Each row is a point. A path goes straight from each point to the next, and from the last back to the first. The post is the endless flat space through its rows: a point in 2 columns, a line in 3, a plane in 4, and so on, so that a path can go around it. How many times does the path go around the post? Going back the other way cancels.

Post (2 x 3)
[[ 0.08 -0.03 -0.33]
 [-0.10 -0.23  0.11]]
Path (25 x 3)
[[ 0.03 -0.50  0.06]
 [-0.27 -0.24 -0.10]
 [-0.01  0.04 -0.56]
 [ 0.16 -0.23 -0.27]
 [ 0.10 -0.28  0.32]
 [ 0.09  0.09  0.12]
 [ 0.09  0.23 -0.12]
 [ 0.17 -0.30  0.09]
 [ 0.16 -0.27 -0.42]
 [-0.49 -0.34  0.34]
 [-0.20 -0.02  0.03]
 [ 0.18 -0.22  0.48]
 [ 0.15 -0.32  0.13]
 [-0.10 -0.16 -0.52]
 [-0.08 -0.48 -0.05]
 [ 0.15 -0.42  0.26]
 [ 0.29  0.13  0.06]
 [-0.13  0.14 -0.13]
 [-0.16 -0.11 -0.42]
 [-0.20 -0.46  0.36]
 [ 0.34  0.04 -0.54]
 [-0.17 -0.33 -0.13]
 [-0.36  0.08 -0.37]
 [ 0.21  0.19 -0.50]
 [ 0.08 -0.22  0.15]]
Times around: 1

Post (3 x 4)
[[-0.14  0.15 -0.03 -0.17]
 [ 0.29 -0.06 -0.02  0.18]
 [-0.20 -0.02  0.30  0.14]]
Path (26 x 4)
[[-0.18 -0.02 -0.13  0.28]
 [-0.06 -0.47  0.33  0.45]
 [ 0.62 -0.21  0.02  0.32]
 [ 0.23  0.16  0.39  0.18]
 [-0.43  0.33  0.03 -0.07]
 [-0.35  0.25 -0.45 -0.39]
 [-0.48 -0.39  0.22  0.18]
 [ 0.10 -0.21  0.35  0.25]
 [ 0.41 -0.03  0.33  0.13]
 [ 0.36  0.36 -0.03 -0.09]
 [-0.46  0.35 -0.14 -0.42]
 [ 0.06 -0.31 -0.37  0.05]
 [ 0.02 -0.17  0.26  0.14]
 [ 0.20 -0.02  0.18  0.09]
 [-0.03  0.34  0.16  0.05]
 [ 0.44  0.23 -0.24 -0.04]
 [ 0.29  0.26  0.24  0.08]
 [ 0.45  0.02 -0.13  0.40]
 [-0.19 -0.28 -0.04  0.34]
 [-0.09 -0.29 -0.01  0.02]
 [-0.27 -0.51  0.35  0.35]
 [ 0.03  0.00  0.34 -0.07]
 [ 0.46  0.27  0.01 -0.06]
 [ 0.36  0.13 -0.04  0.40]
 [ 0.04 -0.01  0.37  0.26]
 [ 0.09  0.08  0.12  0.33]]
Times around: 4

Post (5 x 6)
[[-0.17  0.29 -0.06  0.06  0.01 -0.29]
 [ 0.00 -0.15  0.03 -0.25 -0.12  0.30]
 [ 0.02 -0.18  0.02  0.09  0.17 -0.29]
 [ 0.08  0.43 -0.22 -0.14 -0.04  0.11]
 [ 0.07 -0.38  0.22 -0.03  0.02 -0.50]]
Path (24 x 6)
[[ 0.44 -0.93 -0.03 -0.04  0.31  0.10]
 [-0.20  0.33  0.02  0.15 -0.13 -0.64]
 [-0.10  0.01  0.09  0.01  0.00 -0.08]
 [-0.01  0.02  0.28 -0.31  0.19 -0.43]
 [-0.63 -0.79  0.20  0.24  0.11 -0.38]
 [ 0.33 -0.20 -0.23 -0.04  0.00  0.04]
 [-0.06  0.34 -0.06 -0.11 -0.19  0.04]
 [-0.03 -0.02  0.17 -0.13 -0.10  0.21]
 [-0.06  0.26  0.01 -0.18  0.02 -0.11]
 [-0.01 -0.01 -0.21  0.15  0.24 -0.44]
 [ 0.15  0.36 -0.28 -0.31 -0.40  0.28]
 [ 0.12 -0.03 -0.06  0.18 -0.03 -0.52]
 [-0.15 -0.12  0.37  0.16  0.13 -0.27]
 [ 0.65  0.66 -0.38 -0.13  0.16  0.11]
 [ 0.12  0.50 -0.09 -0.21  0.20  0.00]
 [-0.40 -0.28  0.08 -0.09 -0.13 -0.61]
 [-0.35 -0.16 -0.01  0.23 -0.15 -0.44]
 [-0.18 -0.06  0.34  0.19 -0.14 -0.41]
 [ 0.28  0.00 -0.12  0.03  0.44 -0.09]
 [ 0.16 -0.04 -0.06 -0.44 -0.20  0.18]
 [ 0.14  0.32 -0.29 -0.10 -0.17 -0.07]
 [ 0.41  0.24 -0.20  0.02 -0.08  0.00]
 [ 0.38  0.24 -0.17  0.00  0.48  0.12]
 [ 0.27  0.44 -0.26 -0.37  0.33  0.17]]
Times around: 5

Post (7 x 8)
[[ 0.11 -0.13 -0.08  0.18 -0.04 -0.05 -0.03  0.00]
 [ 0.53 -0.50 -0.05 -0.11 -0.25  0.33  0.11  0.18]
 [-0.09 -0.16 -0.13  0.06 -0.05 -0.01  0.02 -0.12]
 [-0.42  0.07  0.13  0.08 -0.18 -0.14  0.07  0.18]
 [-0.28  0.32  0.06  0.78  0.36  0.34 -0.14 -0.10]
 [-0.18  0.13  0.12 -0.34 -0.10 -0.36 -0.05 -0.06]
 [ 0.12  0.38 -0.04 -0.45 -0.14 -0.01  0.17  0.22]]
Path (25 x 8)
[[-0.06  0.00 -0.26  0.14 -0.12  0.24 -0.16 -0.34]
 [-0.05  0.45  0.28  0.16  0.06  0.25 -0.01  0.08]
 [ 0.00  0.19 -0.21  0.22  0.39  0.14 -0.03 -0.36]
 [ 0.08  0.32  0.25 -0.62 -0.10 -0.40  0.01  0.37]
 [-0.22 -0.23 -0.23  0.10  0.00 -0.19  0.22  0.15]
 [ 0.11 -0.34  0.01 -0.11 -0.15 -0.17 -0.05  0.23]
 [ 0.04  0.26  0.17  0.17  0.11  0.35 -0.14 -0.01]
 [-0.10  0.30  0.32  0.14 -0.26  0.14  0.12  0.21]
 [ 0.03  0.00  0.14  0.58  0.16  0.55  0.14  0.11]
 [ 0.85 -0.20 -0.13  0.09 -0.14  0.05  0.00 -0.08]
 [-0.48 -0.25 -0.18  0.51 -0.05 -0.14  0.32  0.10]
 [ 0.02  0.45 -0.04  0.08  0.20  0.07  0.02  0.22]
 [-0.22  0.49  0.18  0.02 -0.06  0.17 -0.07  0.20]
 [ 0.21 -0.20  0.16 -0.23 -0.48  0.00  0.01  0.39]
 [ 0.92 -0.25 -0.16 -0.04 -0.21 -0.03 -0.20 -0.28]
 [-0.21 -0.10 -0.15  0.27 -0.14  0.35  0.54  0.22]
 [ 0.05 -0.17 -0.25 -0.08 -0.02  0.10  0.32  0.19]
 [-0.10 -0.02  0.22  0.35 -0.05  0.59  0.06  0.43]
 [ 0.23  0.31  0.43  0.23  0.26  0.25 -0.28  0.30]
 [-0.03 -0.20 -0.33 -0.22 -0.42 -0.49 -0.08 -0.19]
 [-0.32  0.26  0.10 -0.20 -0.26 -0.06  0.20  0.14]
 [ 0.07  0.24  0.28 -0.58  0.39 -0.51 -0.06 -0.39]
 [-1.01  0.27  0.13  0.62  0.37 -0.45 -0.12  0.02]
 [-0.15  0.02 -0.05  0.21  0.06 -0.26 -0.01  0.06]
 [ 0.35  0.19  0.07 -0.24 -0.06  0.02 -0.08  0.29]]
Times around: 4

Post (10 x 11)
[[-0.18  0.42 -0.08  0.20 -0.15 -0.16 -0.27 -0.20 -0.07 -0.26 -0.12]
 [ 0.09 -0.09  0.10 -0.30 -0.09  0.42  0.02 -0.37 -0.05  0.30  0.11]
 [ 0.11  0.07  0.37 -0.51  0.18  0.29  0.02  0.14 -0.26  0.18  0.00]
 [-0.04  0.12 -0.18 -0.32  0.02 -0.09  0.06 -0.25 -0.17 -0.35  0.09]
 [-0.06  0.11 -0.26 -0.31  0.28 -0.14 -0.20  0.27 -0.05  0.05 -0.36]
 [-0.16 -0.02 -0.26 -0.12 -0.27 -0.04  0.15  0.20 -0.25  0.04  0.13]
 [ 0.33  0.50  0.02 -0.23  0.02  0.01  0.09 -0.19  0.07  0.16 -0.19]
 [-0.25  0.16  0.13 -0.02  0.02 -0.19  0.16 -0.08  0.01 -0.39 -0.05]
 [ 0.30  0.00  0.40 -0.13 -0.08 -0.03 -0.06 -0.21  0.29 -0.35  0.10]
 [ 0.06  0.08  0.05  0.05  0.11 -0.18 -0.17 -0.27 -0.17 -0.09 -0.01]]
Path (32 x 11)
[[-0.22  0.28 -0.31 -0.39 -0.21 -0.18  0.19 -0.32 -0.34  0.09  0.38]
 [-0.41  0.58 -0.09 -0.12  0.30 -0.24 -0.41  0.38 -0.43 -0.07 -0.06]
 [-0.15  0.51 -0.40  0.17  0.21 -0.13  0.01 -0.23 -0.37  0.18 -0.21]
 [ 0.02  0.49  0.38 -0.06 -0.10  0.23  0.16 -0.16  0.09 -0.02 -0.27]
 [-0.31 -0.06  0.29 -0.37  0.03  0.26  0.11 -0.07 -0.43  0.02 -0.10]
 [ 0.50 -0.09  0.00 -0.73 -0.03  0.03 -0.31  0.11  0.38 -0.03 -0.04]
 [-0.31 -0.01  0.55  0.33 -0.51  0.05  0.24  0.02  0.11  0.20  0.25]
 [ 0.28  0.03  0.43 -0.41 -0.41  0.05  0.23 -0.28  0.23 -0.20  0.18]
 [-0.07 -0.08  0.22 -0.17  0.22  0.08 -0.27  0.14  0.07 -0.35 -0.43]
 [-0.17 -0.33  0.63  0.00  0.33  0.53 -0.05  0.06  0.09  0.17 -0.37]
 [-0.32  0.30 -0.08  0.44  0.55 -0.19 -0.11 -0.14 -0.08  0.27 -0.41]
 [ 0.27 -0.36  0.06 -0.53 -0.12 -0.14  0.20 -0.02  0.54 -0.22  0.45]
 [-0.32 -0.18  0.75 -0.34 -0.33  0.08 -0.01  0.48  0.05 -0.37  0.25]
 [-0.06  0.28  0.32  0.06 -0.22  0.04  0.10 -0.35 -0.11  0.11 -0.11]
 [-0.16  0.32  0.36  0.25  0.02  0.08 -0.23 -0.55 -0.12 -0.18 -0.14]
 [-0.06 -0.15  0.14 -0.06  0.28  0.03  0.32  0.00  0.24 -0.40 -0.13]
 [ 0.07 -0.03 -0.35 -0.40  0.11 -0.14  0.00  0.49 -0.05  0.10  0.00]
 [ 0.01  0.77  0.01  0.14 -0.29 -0.33 -0.01 -0.03 -0.09  0.36  0.09]
 [-0.20 -0.12  0.18 -0.24  0.17 -0.04  0.08  0.48 -0.10  0.00  0.12]
 [-0.07  0.00  0.10  0.00  0.37  0.27 -0.36 -0.24 -0.22  0.15 -0.12]
 [ 0.34  0.19 -0.30 -0.36 -0.07  0.32  0.01  0.33 -0.31  0.44 -0.29]
 [ 0.06  0.00 -0.48 -0.62  0.26 -0.24 -0.05 -0.05 -0.56 -0.18 -0.13]
 [-0.13  0.34 -0.30 -0.30 -0.16 -0.26  0.00 -0.17 -0.48 -0.14 -0.10]
 [-0.07  0.01  0.15 -0.01  0.24  0.22 -0.21 -0.29  0.07  0.02 -0.63]
 [-0.02  0.61 -0.19 -0.12 -0.19  0.08 -0.22 -0.30 -0.45 -0.38  0.00]
 [-0.27  0.02  0.21 -0.20  0.20  0.45 -0.15 -0.23 -0.36 -0.05 -0.12]
 [-0.36 -0.23  0.03 -0.20  0.04  0.28  0.21  0.44  0.04  0.20 -0.14]
 [-0.42  0.78 -0.03  0.07  0.33 -0.28 -0.21  0.55  0.02  0.11 -0.67]
 [-0.07  0.00  0.40 -0.34 -0.04 -0.04 -0.06 -0.04 -0.09 -0.07  0.26]
 [ 0.19  0.52 -0.39 -0.56 -0.42 -0.16 -0.16  0.11  0.00 -0.25 -0.12]
 [-0.08  0.43  0.34  0.15 -0.52  0.16  0.09  0.07 -0.17 -0.01  0.00]
 [ 0.20  0.00  0.21 -0.41 -0.16  0.06  0.62 -0.51 -0.51  0.06  0.46]]
Times around: 1

Post (11 x 12)
[[ 0.27 -0.07 -0.01  0.52 -0.03  0.24  0.33  0.22 -0.13 -0.08 -0.10  0.03]
 [-0.09  0.12  0.08  0.16 -0.24 -0.02 -0.14 -0.13 -0.03 -0.25  0.39  0.07]
 [-0.25  0.02  0.36 -0.28  0.01  0.13  0.10  0.15  0.46  0.14  0.24  0.09]
 [ 0.05  0.45  0.02 -0.16  0.11 -0.23 -0.10  0.25  0.17 -0.25  0.04  0.19]
 [-0.29 -0.18  0.33 -0.57  0.05  0.16  0.00  0.24  0.26 -0.11 -0.10 -0.04]
 [-0.17  0.40 -0.25  0.27  0.05  0.06  0.01  0.17  0.13 -0.11  0.07  0.03]
 [ 0.12  0.06 -0.21  0.45  0.20 -0.02 -0.05 -0.09 -0.27  0.00 -0.04  0.52]
 [ 0.35 -0.15 -0.13  0.39  0.22  0.49 -0.10 -0.03  0.06 -0.15 -0.06 -0.08]
 [-0.18  0.05 -0.09 -0.29  0.04  0.03  0.11  0.30  0.10 -0.11  0.41  0.06]
 [ 0.11  0.10  0.06  0.27  0.15 -0.01  0.03  0.11 -0.13 -0.09  0.06 -0.16]
 [ 0.11 -0.11 -0.29  0.62  0.25 -0.23  0.01 -0.17  0.10 -0.19 -0.04  0.02]]
Path (31 x 12)
[[ 0.05  0.23 -0.15  0.49 -0.10 -0.08  0.29  0.24  0.51 -0.27 -0.12 -0.41]
 [-0.01  0.07 -0.09  0.08  0.32  0.18  0.04 -0.03  0.12 -0.02 -0.21  0.09]
 [ 0.08 -0.11  0.08  0.05  0.60  0.37 -0.02 -0.07  0.16  0.03  0.15  0.10]
 [-0.40  0.20 -0.09 -0.02  0.26 -0.37 -0.09  0.08 -0.12 -0.06  0.40  0.66]
 [ 0.12  0.31 -0.34  0.24 -0.18  0.22  0.20  0.45 -0.13 -0.15  0.55  0.05]
 [-0.09  0.19 -0.40 -0.02 -0.09  0.72  0.01  0.39  0.15  0.20  0.12  0.27]
 [ 0.38  0.52 -0.10  0.28  0.08  0.11  0.05  0.16  0.07 -0.07 -0.12 -0.08]
 [-0.05  0.17  0.02 -0.10  0.32  0.03  0.19  0.18 -0.06 -0.02  0.30  0.18]
 [-0.23 -0.09  0.13  0.31  0.19  0.44  0.36  0.33  0.33 -0.28 -0.53 -0.46]
 [-0.03  0.27 -0.07  0.36 -0.15 -0.07  0.12  0.18 -0.09 -0.05  0.30  0.39]
 [ 0.34  0.24 -0.20  0.37 -0.50  0.32  0.23  0.56  0.19 -0.42  0.07 -0.63]
 [-0.02  0.19 -0.31  0.10  0.08 -0.05  0.10  0.10  0.01  0.14  0.23  0.64]
 [-0.04  0.02  0.12  0.55 -0.17 -0.10  0.38 -0.06  0.32 -0.17  0.18 -0.33]
 [-0.14  0.07 -0.31  0.22 -0.29  0.33  0.34  0.24  0.03  0.07  0.06 -0.03]
 [ 0.01 -0.24 -0.04  0.58 -0.26 -0.44  0.14 -0.15 -0.13  0.29  0.35  0.35]
 [-0.38 -0.15  0.31  0.53 -0.30  0.13  0.17  0.09  0.22  0.09 -0.27  0.12]
 [ 0.11  0.53 -0.13 -0.15  0.30  0.15 -0.05  0.35  0.24 -0.46  0.22  0.29]
 [ 0.06  0.22 -0.44  0.26  0.69 -0.07 -0.02 -0.06  0.33 -0.32  0.18  0.06]
 [-0.16  0.01  0.01  0.57 -0.08 -0.45  0.24  0.15  0.18 -0.17  0.34  0.04]
 [ 0.20  0.48 -0.32  0.26  0.29  0.16 -0.53 -0.19  0.66  0.05  0.31  0.58]
 [-0.29  0.61 -0.44  0.23 -0.18 -0.23  0.10  0.35 -0.08 -0.11  0.05  0.12]
 [-0.26  0.19 -0.16  0.09  0.54 -0.63 -0.04 -0.23  0.07  0.15 -0.12  0.45]
 [ 0.31  0.37  0.10 -0.06  0.65  0.21  0.10  0.33  0.01 -0.23 -0.16 -0.12]
 [ 0.27 -0.49  0.34  0.12  0.14  0.31  0.68  0.45 -0.51 -0.04  0.04  0.46]
 [-0.12 -0.17  0.16 -0.27 -0.06  0.19  0.01  0.51  0.09 -0.43 -0.03 -0.95]
 [-0.19  0.38 -0.13 -0.31  0.31 -0.04 -0.33  0.26  0.22  0.12 -0.10  0.14]
 [-0.08 -0.02 -0.37 -0.09  0.06 -0.23  0.10  0.05  0.06 -0.09  0.26  0.04]
 [-0.31  0.32  0.27 -0.13 -0.18  0.09  0.41  0.25 -0.26 -0.05 -0.14  0.29]
 [ 0.27  0.49  0.27  0.14  0.20  0.07 -0.37 -0.23  0.07 -0.13  0.66  0.36]
 [ 0.34  0.21  0.21  0.33  0.10  0.20 -0.09  0.15 -0.39  0.09 -0.05  0.69]
 [-0.08 -0.14 -0.15 -0.29  0.13  0.25  0.10  0.51 -0.19 -0.10  0.16 -0.18]]
Times around: 4

Post (13 x 14)
[[-0.12  0.08  0.22 -0.22 -0.04  0.06 -0.03 -0.32  0.03 -0.20 -0.21  0.22
   0.13  0.19]
 [ 0.12 -0.23  0.04  0.33 -0.04 -0.02 -0.23  0.24 -0.12 -0.09  0.00  0.33
  -0.04  0.29]
 [ 0.45  0.59  0.32 -0.16  0.19  0.40 -0.19  0.22 -0.07  0.39  0.13 -0.26
   0.64  0.17]
 [-0.12  0.06 -0.08 -0.14 -0.06  0.08 -0.27  0.24  0.13 -0.30 -0.24  0.19
   0.02  0.06]
 [-0.28  0.30 -0.13 -0.35  0.25 -0.42  0.13 -0.13  0.42  0.16  0.17 -0.10
  -0.15 -0.11]
 [ 0.34 -0.34  0.00 -0.12  0.10 -0.51 -0.16 -0.01 -0.17 -0.32  0.54 -0.41
  -0.45 -0.17]
 [ 0.06  0.46  0.03 -0.21  0.12 -0.09 -0.02  0.03  0.10 -0.01 -0.06  0.24
   0.05 -0.01]
 [-0.10 -0.05  0.03  0.19 -0.25  0.09 -0.04  0.31  0.01  0.01  0.21  0.22
  -0.18 -0.17]
 [ 0.13 -0.12 -0.12  0.56 -0.39 -0.22 -0.17  0.43 -0.01  0.04  0.07 -0.05
  -0.02 -0.01]
 [-0.03  0.21  0.04 -0.30  0.30  0.26  0.11 -0.30 -0.15  0.65 -0.18 -0.25
   0.53 -0.13]
 [-0.11  0.14 -0.14  0.29  0.00  0.06  0.07  0.09  0.01 -0.23  0.38  0.25
  -0.25 -0.02]
 [ 0.10 -0.21  0.24  0.06  0.36 -0.02 -0.28 -0.18  0.02  0.04 -0.08 -0.12
   0.13 -0.19]
 [-0.05  0.11 -0.10  0.06 -0.34  0.25 -0.11 -0.02 -0.05  0.01 -0.23  0.23
  -0.30  0.11]]
Path (27 x 14)
[[ 0.25  0.37  0.06 -0.40 -0.05 -0.40 -0.07  0.29  0.05  0.21 -0.28 -0.25
   0.47  0.14]
 [-0.10 -0.38  0.08 -0.06 -0.14 -0.43 -0.44  0.08  0.02  0.20 -0.32 -0.45
   0.16  0.03]
 [-0.27  0.03 -0.04 -0.21  0.14 -0.43 -0.07  0.02 -0.03 -0.15  0.12  0.22
   0.02 -0.37]
 [ 0.02  0.39  0.20 -0.08  0.39  0.25  0.08 -0.68 -0.05  0.22  0.27 -0.01
  -0.23 -0.01]
 [-0.02  0.00  0.03 -0.17 -0.30 -0.35 -0.37  0.18  0.25 -0.38 -0.25  0.24
   0.35  0.25]
 [ 0.04  0.26 -0.14 -0.38  0.63  0.08  0.52 -0.76 -0.41  0.33  0.07  0.49
   0.09  0.38]
 [ 0.35 -0.33  0.37  0.24 -0.32  0.19 -0.25  0.31  0.08  0.14  0.15 -0.44
  -0.48 -0.36]
 [ 0.54  0.26 -0.25  0.16 -0.10  0.21  0.11 -0.39 -0.18 -0.05  0.33 -0.79
  -0.42 -0.14]
 [-0.07 -0.02 -0.13 -0.47 -0.15  0.00  0.04 -0.29  0.03 -0.04 -0.01  0.02
   0.09 -0.19]
 [ 0.00 -0.03  0.06  0.26 -0.17  0.08 -0.19 -0.55 -0.15 -0.15  0.05  0.16
  -0.31  0.25]
 [-0.32  0.43 -0.05 -0.73 -0.15 -0.20  0.28  0.09 -0.02 -0.06  0.30  0.01
  -0.10  0.22]
 [-0.36  0.22  0.17 -0.37 -0.05  0.62  0.18  0.18  0.13 -0.23 -0.16  0.38
   0.08  0.32]
 [-0.07 -0.01  0.24  0.14 -0.27  0.17 -0.18  0.29  0.32 -0.37  0.02  0.26
  -0.48  0.13]
 [-0.35  0.07  0.07 -0.05  0.14  0.20  0.27  0.00 -0.32 -0.01  0.33 -0.07
  -0.21 -0.49]
 [ 0.12  0.26  0.19  0.21  0.11 -0.15 -0.12  0.10  0.09  0.16  0.36 -0.32
   0.49 -0.06]
 [-0.10  0.32 -0.27 -0.15 -0.67 -0.22 -0.26  0.43  0.18 -0.49 -0.08  0.39
  -0.26  0.22]
 [ 0.25  0.28  0.01  0.13  0.24 -0.37 -0.24  0.17  0.01  0.39  0.04 -0.55
   0.27 -0.15]
 [-0.05  0.34 -0.10 -0.01  0.36  0.18  0.42 -0.01 -0.09  0.09  0.21 -0.04
   0.22  0.08]
 [ 0.37 -0.11 -0.13  0.40 -0.16  0.19 -0.36  0.53  0.03 -0.18  0.17 -0.23
  -0.30 -0.31]
 [ 0.22  0.14  0.75 -0.08  0.05  0.38 -0.08  0.14  0.29 -0.09  0.08  0.39
   0.38 -0.49]
 [ 0.42 -0.26  0.47 -0.06  0.65 -0.12 -0.20 -0.06  0.04  0.28  0.11 -0.17
   0.24  0.65]
 [ 0.16  0.16  0.01  0.03  0.12  0.01 -0.02  0.19  0.00 -0.13 -0.01  0.13
   0.07 -0.07]
 [ 0.05 -0.18 -0.02  0.51 -0.49  0.49 -0.39  0.56  0.04 -0.65 -0.21  0.40
  -0.01 -0.07]
 [ 0.02  0.50  0.10 -0.49  0.67 -0.13  0.06 -0.45  0.14 -0.20  0.64 -0.10
   0.52 -0.17]
 [ 0.02  0.22  0.13  0.22 -0.32 -0.30 -0.51  0.31  0.38 -0.41 -0.44  0.06
   0.46  0.37]
 [ 0.21  0.18 -0.10 -0.12 -0.10 -0.06 -0.18  0.16  0.15  0.11  0.38 -0.12
   0.08 -0.23]
 [ 0.38 -0.11  0.21  0.15  0.14  0.03 -0.22 -0.10 -0.05  0.21 -0.17  0.14
  -0.12  0.26]]
Times around: 0
